Each point is reached from the start by the listed moves, each made once or not at all, plus a little noise. Is the number of moves made odd or even? Then give how often each move was made.

Moves:
(1): [ 51 -12  15 -21]
(2): [  7  40  -7 -12]
(3): [-5 11 53  8]
Start: [ 0 -9  0 18]
Points:
[-8  2 51 26] => odd (0, 0, 1)
[ 60  18   7 -12] => even (1, 1, 0)

Moves:
(1): [ 32 -12   2   2  14  -1]
(2): [ 7 28  4 -6  7 -6]
(3): [-4 -3 37  7  6 -9]
(4): [ 0  5 -2 42  7 -7]
(5): [-18   3 -10  -7  32   5]
(6): [ 4 11  7 10 -1 38]
Start: [ 9  6  2 -4  6 -8]
Points:
[ 24  -8  -8 -10  53  -5] => even (1, 0, 0, 0, 1, 0)
[ -3  43  -6  23  50 -18] => odd (0, 1, 0, 1, 1, 0)
[ 25   2  -6  36  60 -13] => odd (1, 0, 0, 1, 1, 0)

Moves:
(1): [ 28 -11  17  10  -5   1   3  -1  -8  -2]
(2): [10 27  5  0  5  2 10 -5  9  9]
(3): [-15  -2  30  -7  -3 -12  -2  -8   0   4]
(4): [-12   1   3  32   4  10   1  -8 -12   1]
(5): [-2 -8  0 -2 34 -7  4  1  1  3]
(6): [-6  1 15 -6  6 26  8 17  1 -5]
(7): [ -2  -8  -3   2  -6 -16  34   8  -2   9]
(8): [  1  21   1  13   3 -15 -10  40 -11   3]
Start: [-7 -1 -2 -7  3 21 -1 -1  6 -1]
Points:
[24 36 35  9 11 31 11 48 -4  4] => even (1, 1, 0, 0, 0, 1, 0, 1)
[ -9  10  -4   9   1 -11  24  46  -8   9] => even (0, 0, 0, 0, 0, 0, 1, 1)
[-23 -11  29 -18  34   4  -2  -8   8   7] => even (0, 0, 1, 0, 1, 0, 0, 0)
[-5 28 15 -2 42 10 45 59  3 17] => odd (0, 1, 0, 0, 1, 1, 1, 1)
[21 -2 30 -3 34 26 60 19  7 14] => odd (1, 1, 0, 0, 1, 1, 1, 0)
[ -1 -26  30  29  36  33  49  17 -14   6] => odd (1, 0, 0, 1, 1, 1, 1, 0)

Moves:
(1): [ 26   9  -2  11  -7  -6   5   1   2   1 -13   5]
(2): [-10  38  -5  -9  -2  -4  -4   6   4   0  -8  -3]
(3): [-1  4 27 -2  0 -2 -2 -5  0 -5 -4  3]
(4): [-19   4  -4  37  -6  -1   3  -2  -7   6   4  21]
(5): [ 3  3  3  2 30  5  0 -8 -9  3 -3  3]
(6): [ -3   7   1   0  -9  33   0   1 -10   6  -9   2]
(7): [-6  5 -3  4 -1  5 45 -3  9 -6  4 -8]
(8): [-4 -6  5  0 10  1  3 35  5 -5 -6  0]
(9): [-4  1 -5  8  1 12 -7 -3 35  0 -4  8]
(10): [-4 -4  7 -4  2 -4  0  4  6 43  3  0]
(11): [18  9  0  3  3  4  0  8 -1  0 31  0]
Start: [ 6  2  9  1  6 -1  9 -3  9 20  2 10]
Points:
[-27  58   4  35  19  39  52  -7  -7  30 -10  24] => odd (0, 1, 0, 1, 1, 1, 1, 0, 0, 0, 0)
[-17  32   8  -2  15   4  -1  39  60  60 -15  14] => even (0, 1, 0, 0, 0, 0, 0, 1, 1, 1, 0)
[ -2  55  26  50  33   3   8  23  42  22 -30  47] => odd (1, 1, 1, 1, 1, 0, 0, 1, 1, 0, 0)
[ 13  15   2  49 -10  -8  19  -3   4  27  -5  39] => even (1, 0, 0, 1, 0, 0, 0, 0, 0, 0, 0)

Moves:
(1): [ 19  -3  -1   4  -4  -3   7  -1  -3  -6  10  10 -10   8]
(2): [ 5 17 -1  8  6 -2 -6 -2  4  0  6  2 -5 -4]
(3): [-7 -2 19  8 -8  3 -1 -4  0  2 -5 11  0 -2]
(4): [-1 -7 -7 20  7  5  5  3 -2  0 -3 -3  6 -7]
(5): [  1 -10  13  -8  23  -4  10   2  13   7   2   3  -7  -3]
(6): [ 4  8  5 -3 -2 19  9  7  6  2  3 -1  2  5]
(7): [ -9   4   1   3   0 -10  21   9 -11   0   6   1  -8   3]
(8): [ 3  5  3  2 -2 -6 -3 18 -2 -7 -6  5  5  6]
(9): [  4  -1 -10   6 -11 -13   7   7  30   1   1  -8   1  -9]
(10): [  6   0  -8  -2  -1  -2   7   9 -10  28 -13  -6  -2  -8]
(11): [ -2  -4   7   7  -1   2 -11   6  -7   6  23  -6   9  -6]
(12): [ -8   0 -13   2   3   9  -2   8   6   3   7  24   0  -4]
Start: [  9   0   1   9   3   7   8  -1  -8  -9 -10  12   6  -1]
Points:
[ 29  12   4  12  31  25  24  12  19  -3  18  50 -11   1] => odd (1, 1, 0, 0, 1, 1, 0, 0, 0, 0, 0, 1)
[-5 13 23 23 26 -2 26 29  4 -5  2 57 -7 -5] => even (0, 1, 1, 0, 1, 0, 1, 1, 0, 0, 0, 1)
[ 10   7  28  37  19  -3  21  34 -10  -5  33  60  -9  -4] => even (1, 1, 1, 0, 1, 0, 1, 1, 0, 0, 1, 1)

Moves:
(1): [ -2   2  -4  -5   0  -2  -6  16   2  -1  -2   4  12  -9   3 -10  -5   6]
(2): [ 11   2  -1   8   4  -1  -8 -12  -1  -4  -9  -1  -6   1  -3  -4  13  -1]
(3): [ -5   0   0   9  -5 -10   1  14  -3   3   3  -1   3   5  -8   3  -2  -1]
(4): [ 3 -2 -4 -1 -2 -2 -1 -5  3 -6 -5 -6 -5  1 -5  9  6  1]
(5): [-2 -1 -7  1  8 -3 -1 -3 -3  3 -9  5 -1 -5 -6  4  1  3]
(6): [ 0  1 -2 -7  4  3  2  0 -1 -1 -4  0  2 -1 -1 -6  5 12]
(7): [ 13   8   9  -2   4  -5   1 -16  -3  -6   4  10   2   7   2   8   6  -1]
(8): [ 2  2 11 -3  0  3 -6 -7  6  3  5 -3  4 -9 -5  2  6  9]
(9): [-3 -6 -3  2 -3 -1  1 -1 -6 -5  1  1  8  1 -3 -3 -1  1]
(10): [-6  5  3 -7 -7  6 -4 -6 -1 -1 20  5  0 -8  8 -6 12 12]
(11): [ 5 -7  4  0 -5 -1  6 -1  9 -3  7 11  6  4 12  1  4  3]
(12): [  2   0  -2  -4   2  -5  -1  -9   2   6   5 -12   4   3   2   2   4  -5]
(13): [ 8  1 -3 -3 -7  6  6  3 -1  3  2  3  8 -6  3 -7 -1  3]
(14): [  6  -3   7  -8  -7 -13   4   3  -2  -7  14   2  -5   3  -1  -3  13  -9]
(15): [-1  4  4  2 -2  1  2 -7  4 -6  2 -2  0  1  0  1  1 -2]
(16): [-3 -2  6  3 -7 -8  3  6 -2  0 -4 -3  0  1  9  0 -3 -3]
(17): [-5  0 -2  0  0 14 -4  1  6  1  2  5  9 -8  3  4 13 -1]
(18): [ 9 -9 -1 16  8 -3  8  2 -3 -6  5 -5 -5  2  0 13 -5 -7]
Start: [ 3  6 -5  1 -2  5  6 -7 -3  0  4 -5  4 -1  7 -3 -3 -8]
Points:
[ 16  -4  -7   9  -2  -6   8   5  -2  -5  -2 -11  18 -24   7  10  -2   2] => odd (1, 0, 0, 1, 1, 0, 0, 1, 0, 0, 0, 0, 1, 0, 0, 1, 0, 1)
[ 28  17  14 -14  -3 -11  -4 -59  -6 -31  25   8   3 -11  -7   0  60  16] => even (0, 1, 0, 1, 1, 1, 1, 1, 1, 1, 0, 0, 0, 1, 1, 0, 0, 0)
[  9  23   4 -22  -5  -3  -3 -25   2 -13  40  13  27 -18  19  -2  43  -7] => even (1, 0, 0, 0, 1, 0, 1, 0, 0, 1, 0, 1, 0, 1, 1, 0, 1, 0)
